Every row gives one point. The last column is the point's height on a tilted bowl or saddle (a function of degree 2), plus a little noise. Along how many of its main directions does it bend up, bend down or stay straight?

Points (17 x 4):
5; -21; 11; -10
11; 9; 62; 20
22; 20; -10; 18
-41; 0; -11; 16
-32; 23; 41; -2
0; -22; -22; 1
-19; 19; -20; 48
8; -16; 26; -3
-41; -16; 0; -13
-40; 5; 47; -14
3; -16; 23; -3
5; -1; -16; 22
-19; -29; -3; -16
-9; 13; -29; 52
59; 48; 19; -40
-20; 4; -27; 44
-19; -36; 53; -29
Directions: 1 up, 2 down, 0 straight

Points (24 x 5):
-38; -28; 32; -4; -2
8; 52; 1; -13; -34
-17; -47; -32; 11; -25
-44; 21; 13; 53; -48
-15; 19; 5; -20; -5
-17; 13; -10; -23; -7
41; -19; -51; -5; -40
-36; -7; -17; 26; -22
-26; 2; -5; 4; -6
28; 5; 13; -16; -6
-21; 33; -12; -20; -22
5; 54; -14; 29; -54
-3; -44; -10; -7; -6
23; -7; 4; -15; -2
-11; -36; -44; -41; -37
-10; -24; 36; 0; 4
-27; 13; 57; -35; -14
-12; 30; -49; -3; -44
-16; -14; 16; 3; 6
23; 35; -19; -45; -35
-33; 38; 36; 21; -33
-15; -28; 24; -16; 5
-8; 5; -15; -28; -6
-26; 7; -37; -3; -26
Directions: 0 up, 4 down, 0 straight

Points:
11; -45; -2; -2; -35
-6; -16; -15; 7; -10
-36; 11; -8; -9; 10
9; -35; 4; -21; -32
29; -23; 46; -56; -57
35; 26; 1; -13; -14
-11; 16; -30; -8; -2
32; -12; 19; 4; -20
-4; 34; 22; -10; 13
58; 25; -39; -27; -58
-17; 19; 30; 9; 10
-49; -35; -12; -13; -11
7; -28; -4; -27; -28
34; -32; -33; 5; -34
-38; 3; 13; 42; -7
25; 17; -31; -14; -22
-4; -21; -18; -17; -17
-11; -2; -18; -21; -7
15; 6; 3; -58; -33
34; -28; 7; -37; -50
40; -37; 19; 38; -36
-17; 31; -9; -20; 7
18; -25; -35; 13; -22
28; 24; -13; 25; -5
-4; 22; -13; -2; 2
52; 47; 7; 62; -3
5; 3; 43; 19; -3
Directions: 0 up, 2 down, 2 straight

Points:
-1; -22; 32; -35; -31
-13; -16; -63; -16; -59
-22; 6; 9; 0; 6
-1; 44; -8; -7; 23
11; -8; -18; -18; -14
27; 0; -19; 28; -6
13; 23; -14; 2; 11
56; 40; -28; 24; -15
17; 4; 57; 56; -19
11; -25; -35; 40; -38
5; 14; 20; -14; 10
9; 47; 20; 12; 26
12; -5; 20; -37; -12
-28; -19; -38; -16; -43
15; 5; -2; 11; 8
22; -75; 16; -2; -53
26; 12; 29; -26; 1
30; 18; 37; 11; 9
-43; -17; -14; -13; -34
30; -56; 3; 17; -37
-28; 22; 33; 6; 15
-30; -10; 33; -19; -22
7; 6; 22; -11; 6
-50; -9; 3; -6; -20
-36; -8; -19; 32; -16
Directions: 0 up, 3 down, 1 straight

Points, 41 rows:
33; 36; 2; -31; -13; 18; 6
-9; -14; -18; -28; -10; 1; 18
-2; 21; -6; 25; -50; 33; 11
19; 9; -46; 15; -16; -3; 12
0; -17; 72; -10; 30; 22; 42
-17; 10; -12; -46; 5; 13; 23
-10; 42; 34; -7; -24; 53; 15
-35; -11; 47; -42; -10; -2; 49
22; 32; -83; 20; -44; -5; 55
11; -28; -27; -25; 13; 1; 20
-4; 11; -77; -1; -34; -2; 43
7; 24; 8; -37; -34; 22; 13
3; 27; -6; 22; 52; 17; -3
-11; -25; -12; 49; 1; -1; 16
14; 28; -12; -44; -7; 19; 13
-20; -75; -23; 35; 24; 27; 62
14; -29; -4; 16; 31; 30; 14
12; -5; -68; -7; -32; -16; 40
-14; -13; -6; 17; 0; 0; 5
-3; 11; -28; 10; -3; -33; 14
21; -57; -8; 9; 27; -19; 28
-18; 2; 29; 30; 12; 26; 7
-19; -11; -23; -11; 28; -20; 22
-14; 41; 6; -9; 32; -20; -2
-21; -17; 23; 16; -6; -24; 18
58; -21; -35; -3; -43; 49; 19
4; -23; -24; 22; 28; -8; 13
-3; 7; -14; 2; 30; 41; 7
-1; 4; 41; -3; -6; -58; 34
-14; 8; 21; 3; -21; 28; 7
-19; 30; 1; 12; 6; -8; -8
-23; 30; -17; 8; 26; -17; -2
12; 8; -3; 24; 22; 3; -5
-5; -21; -19; -16; 4; -74; 60
13; -61; 10; -1; 12; 24; 27
-7; -16; -48; 55; 11; -6; 27
-25; -40; -11; -21; -15; 2; 35
-29; 59; 3; 8; 9; -7; -12
-15; -20; 31; -18; 18; 17; 23
-1; 47; 18; 21; 16; -11; -11
-7; 28; -9; -15; 38; 13; 0
Directions: 5 up, 0 down, 1 straight

Points (43 x 7):
35; -19; -28; 26; -53; -62; -91
23; 1; -20; -14; 24; 10; -11
-3; 2; 50; -41; -16; 2; 22
-15; 36; -3; -25; -29; 38; -18
42; 14; -5; -1; -10; 12; -27
8; 19; 26; -4; -30; -22; -8
-20; -3; -7; 17; -6; -15; -13
22; 26; 18; -19; -22; -15; -15
-26; -17; -29; 1; 2; -5; -1
-11; 30; 54; 19; -16; -28; 11
3; -43; -23; 35; -34; -55; -67
-32; 46; -28; -17; -1; 29; -16
-36; 34; -43; -8; -43; 37; -16
-13; 70; -47; -16; 1; -28; -56
-2; -25; 20; 15; 18; -15; -10
-35; 15; -21; -15; -27; -7; -2
34; -3; 12; 42; -52; 36; -62
-12; -28; 54; 30; -3; -1; -8
1; -16; -6; 40; 37; 23; -9
-3; -51; -65; -17; -18; -14; 11
-7; 13; 21; -27; -13; 10; 4
-20; -37; 39; -11; 22; -38; 2
-8; 4; -35; 12; -22; 24; -7
-5; -52; -13; -27; 21; 35; 4
12; -16; 46; 1; -4; 17; -7
-10; -67; 5; 28; 49; -9; -50
28; 5; 22; -23; -3; 8; -12
-20; -11; -28; -7; -19; -12; 0
-4; 19; -1; 14; 15; -28; -14
7; -5; -17; 12; 29; 34; -3
-36; -4; 4; -57; 33; 24; 8
-26; -12; 37; 4; -23; -31; 9
19; -51; -20; -48; 9; 22; 6
8; 25; -9; -13; 29; -5; -13
-23; 25; 9; -17; -26; -25; -4
24; 35; -9; -15; 25; -12; -23
0; 25; -31; -20; 33; 22; -7
-6; 20; -41; 1; 22; 19; 0
10; -33; 50; -13; -9; 3; 2
-14; 27; 20; 7; -32; -26; -12
34; 39; -11; -42; -33; 38; -43
-8; -17; -23; 2; 35; 36; -1
23; 23; -15; -8; -10; -19; -25
Directions: 2 up, 4 down, 0 straight
